Rows are points. Each copy is the shape, with its points in the same order, stretched, turned, moved and blurred by noise. Some copies are also mirrored. Which?

Shape:
[[ 32 -17  17]
 [  7  24   8]
 [ 25  -4  36]
 [-41 -10  -2]
 [-24   6 -22]
 [-11 -55 -10]
 [ -9  41  30]
 [-22  42  21]
 [-36 -34  10]]
Copy 1:
[[ 27 -30   9]
 [-19 -33 -16]
 [  8 -45  12]
 [-36  11  18]
 [-29   9 -17]
 [ 15  31  22]
 [-47 -43   0]
 [-52 -34  -9]
 [-21  17  30]]
Copy 1 is: mirrored
Copy 2 (9 x 3):
[[ 45 -19  13]
 [ 19  26  10]
 [ 41  -3  34]
 [-33  -8  15]
 [-18   8 -11]
 [ -9 -54   2]
 [ 10  47  32]
 [ -4  47  26]
 [-23 -30  30]]
Copy 2 is: only turned
Copy 3:
[[-35 -14 -26]
 [-10  17  12]
 [-49   0 -19]
 [-28 -13  53]
 [  6  -9  30]
 [-22 -60  11]
 [-30  36  30]
 [-27  32  45]
 [-38 -33  38]]
Copy 3 is: mirrored
Copy 4 (9 x 3):
[[ 34 -24  21]
 [ 15  14  16]
 [ 33  -6  38]
 [-37 -15   7]
 [-26  -4 -13]
 [-14 -60   2]
 [  3  37  34]
 [-10  40  24]
 [-30 -34  23]]
Copy 4 is: only turned

Shape:
[[  6  33   9 -17]
 [-69   9   2  33]
 [ -8 -32 -19  20]
 [ 18  38 -55 -45]
 [  4  16   0   3]
 [ 19   8 -28 -68]
 [ 14  12 -33 -28]
 [ -1   7  26   3]
 [-21  32   9   5]
 [-27 -34 -14  17]]
Copy 1, 10 rows:
[[ -9  30  -5 -21]
 [ 55  12  -6  43]
 [  4 -36 -25  18]
 [-17  29 -68 -48]
 [ -7  12 -12  -1]
 [ -8   4 -38 -71]
 [-13   6 -44 -33]
 [ -3   5  18  -1]
 [ 11  30  -3   4]
 [ 23 -36 -20  16]]
Copy 1 is: mirrored
Copy 2, 10 rows:
[[  2  16   7 -10]
 [ -5  27  32  64]
 [ 14 -36 -21  45]
 [ 76  22 -12 -38]
 [  6   4  -2   3]
 [ 64 -14  12 -44]
 [ 56   5  -1 -22]
 [-21  -2   9  11]
 [ -2  27  17   8]
 [ 18 -21  -2  55]]
Copy 2 is: mirrored
Copy 3:
[[  3   4 -16 -23]
 [-72 -18  28   0]
 [ -6   1  40  27]
 [ 16  59 -39  18]
 [  1  -2  -2  -4]
 [ 28  68  -5 -17]
 [ 12  39 -10  11]
 [  0 -18  14 -23]
 [-25 -10  -8 -16]
 [-21   6  48  15]]
Copy 3 is: mirrored

Shape:
[[-19 -46   7  -4  -6   3   7 -21]
 [ -6   2  56   0  27 -23 -40  44]
 [ 46 -14 -21   2 -28  -5 -23  -6]
 [-34  -4  15  36 -25  25 -61 -31]
 [ -4  36 -15  45  -2 -33  16 -17]
 [-35  32   4 -31  -5 -28  18   6]
 [ 11 -31  26   2 -37  33   3 -37]
 [-30  39  17 -35  51 -15   4   4]
 [ 42 -44 -15 -34  -6  37 -26  12]
 [-12 -21  18  38  -3  38  19  -8]
 [ 16   1  -9   6   3   7  -8  42]]
Copy 1, 11 rows:
[[ -4 -30  17  12  25   1   5 -25]
 [-19  27  41 -14 -19  56 -45  32]
 [  9 -21 -42  25 -33   6  11  -4]
 [-19  26 -18  47  16  41 -52 -60]
 [ -3  36  22  54  -7  -7  19  -3]
 [-30  32  30 -15  -7   8  34 -20]
 [ 31 -34 -12  27   0  22   1 -56]
 [  5  62  36 -37  29  13   8   6]
 [ 23 -43 -49 -17   4  31   9   2]
 [ 26 -22  25  48  27  41   4 -25]
 [  2   5 -10  12  -1  46  17  30]]
Copy 1 is: only turned
Copy 2 (11 x 8):
[[ -1 -33  11 -40 -16  22  37  -3]
 [ 31  27  38 -17 -25  10 -50  18]
 [ 31 -45 -24  20   7  -5   0 -23]
 [ -5 -56  62  -4  19  26  -4 -40]
 [-11  22  14  59  18   3  21 -12]
 [-15  39  13 -11  12 -33   6 -19]
 [ 42 -42  23 -27  -1  20  53 -17]
 [ -6  50   6 -32  25   9 -26  -6]
 [ 44 -75 -25 -41   4  -5  -2   4]
 [ 12 -25  47 -15  19  22  48  27]
 [ 17 -21   8  -1   7 -18 -16  26]]
Copy 2 is: mirrored
Copy 3, 11 rows:
[[ -6 -26  -7 -33  16  23 -17 -23]
 [ 41 -35   2  13  22 -16 -41  63]
 [ 17 -20  22  22 -30 -20   9 -34]
 [-28  10  46  29  -1  55 -41  11]
 [ 32  49 -24  -5 -34  30  10  13]
 [ -2  30 -23 -44   7 -39 -13  31]
 [ -5 -19  45 -15  30  28  13 -35]
 [ 15  31 -49  -8  47 -40 -32  33]
 [-12 -64   7  33  15 -40   6 -42]
 [ -9 -20  -6  -4  23  61  27   3]
 [  5 -33 -19  22 -11 -18  16  24]]
Copy 3 is: mirrored
